Each row is a point. The last column is the point's height on a tilted bowl or saddle (a function of degree 2), plus a little noise. Count its main directions that bend up, bend down and stay straight.
(in the rows, 128 means zero)

Points:
[[116  81 143 105]
 [ 69 165 161  79]
 [125 132 132 135]
 [156 161 147  96]
 [154  47 136  84]
 [137 143 165 104]
 [157 105  63 150]
 [158  97 143 117]
 [135 130  81 163]
 [139 223 138  42]
 [153 135 134 127]
 [126 105 156 116]
 [ 97 106 102 119]
 [133 144 114 143]
 [167 137 132 117]
 [135  83  87 123]]
Directions: 0 up, 2 down, 1 straight

Points:
[[110  92 111 120 149]
 [107 132 164 106 118]
 [ 89 153 146  90 131]
 [ 92 112 136 108 160]
 [105 131 152 119 128]
 [112  64  93 108 137]
 [136 152 166 165  72]
 [122 139 135 115 128]
 [160 138 138 131 118]
 [ 84  80  85 111 166]
 [173 116  67 115 124]
 [142 140 128 123 125]
 [152 132  67 127 123]
 [185 195 108  91  65]
 [111 198  83 109  71]
 [148  93  74 114 125]
 [121 115 145 142 121]
 [145 183 125 154  80]
 [ 85  85 132 174 100]
 [130  51 190 116  56]
 [114 126 109 119 146]
 [ 70 158  75 110 143]]
Directions: 1 up, 3 down, 0 straight

Points:
[[108 116 114 125 131 113 133]
 [104 136 140 143 156 174 158]
 [109 129 151 171 135  70 143]
 [103 149 165 146 108 135 148]
 [138 156  53 118  90 144 121]
 [103 126 185 124 140 136 144]
 [102  98 156 129 126 179 165]
 [ 76 127 136  55 114 106 154]
 [139 168 135 118 127 118 154]
 [115 114 181 209 159  81 163]
 [138 162 120 155 201 116 182]
 [175 119  85 159  85 127 167]
 [182 199  66 122 108  93 209]
 [120 185  96  89 123 149 141]
 [113  90 101 170  75 170 153]
 [176 124  86  97 161 182 159]
 [ 94 113 101  76  99 184 144]
 [181  75  96 176 187 161 189]
 [139 107 150 130 153  63 139]
 [129 177 191 102 166 107 145]
 [141 134 139 123 193  83 151]
 [161  95  84 158 145  83 155]
 [101 108 125 141 159 128 141]
 [120 132  72 157 112 131 123]
 [163  78 121 171 156  47 153]
 [140 135 116 101 126 119 143]
 [156 134 139  91 180 135 137]
 [106 121 149 118 174 113 138]
 [151  99  93 169 120 160 165]
 [127 108  81 121 152 117 141]
 [129 112 118 146 104 124 142]
 [184 150 125 152  50 146 206]
 [141 100  85 140 147 162 154]
 [157 132 118 115  80 107 155]
 [147 156 113 184 135 113 173]
 [140 114  85 159 119  96 140]
 [161 127 115 144  99  65 168]
 [ 73  99 132  74 139 131 155]
 [134 123 120 111 112 137 139]
 [ 99 114 157 102  97 160 153]
 [136 131 172 115  79 177 173]]
Directions: 3 up, 1 down, 2 straight

Points, 42 rows:
[[ 78 173 137 105 177  91 186]
 [104 151 131 144  51  91 119]
 [191 110 158  95 132 176 168]
 [186 142 144 185 127  86 125]
 [138 117  86 137 115 126 122]
 [169 113  95 113 135 121 133]
 [ 91 152 104  95 103 152 149]
 [141 155 131 108 148 103 150]
 [134 160 105 147 121 127 137]
 [105 101 167  57 109 153 165]
 [144 123 179 113 150 181 177]
 [ 90 136 147 150 138 151 160]
 [130 144 129 144 161 127 153]
 [ 88 149 105 155  96 120 129]
 [129  90 131 109 192 128 155]
 [164 107 158 152 170 155 150]
 [ 88 131 125 128  86 148 136]
 [ 71  84 164  94  37 113 121]
 [133  91 137  70  84 138 130]
 [178 169 103  82 130  93 149]
 [ 93 125 127 147 117 196 157]
 [157  98 131 126 134 109 120]
 [ 89 164 137 154  85 111 151]
 [173 131  76 136 163 124 155]
 [150 215 205 191 189 152 224]
 [105 109 159 104 131 154 158]
 [156  60 174 101 161 179 178]
 [148 150 117  89 111 152 156]
 [120  58 117 128  86 141 122]
 [150 146 226 117 167 107 206]
 [107  91 113 176  98 100 111]
 [136 173 130 102 110  93 148]
 [132 145 117 107 149 103 142]
 [134 116 130 139 117 118 123]
 [133 146 147 144 114 182 156]
 [148 163 144 124  94 168 159]
 [136 106 141  64  55 128 125]
 [141 110 169 143 180 139 160]
 [158 156  90 154 141 159 146]
 [ 98 134 159 181 110 141 158]
 [ 89 150 142 134 117 112 152]
 [172 184 118 110 163 141 178]]
Directions: 3 up, 1 down, 2 straight
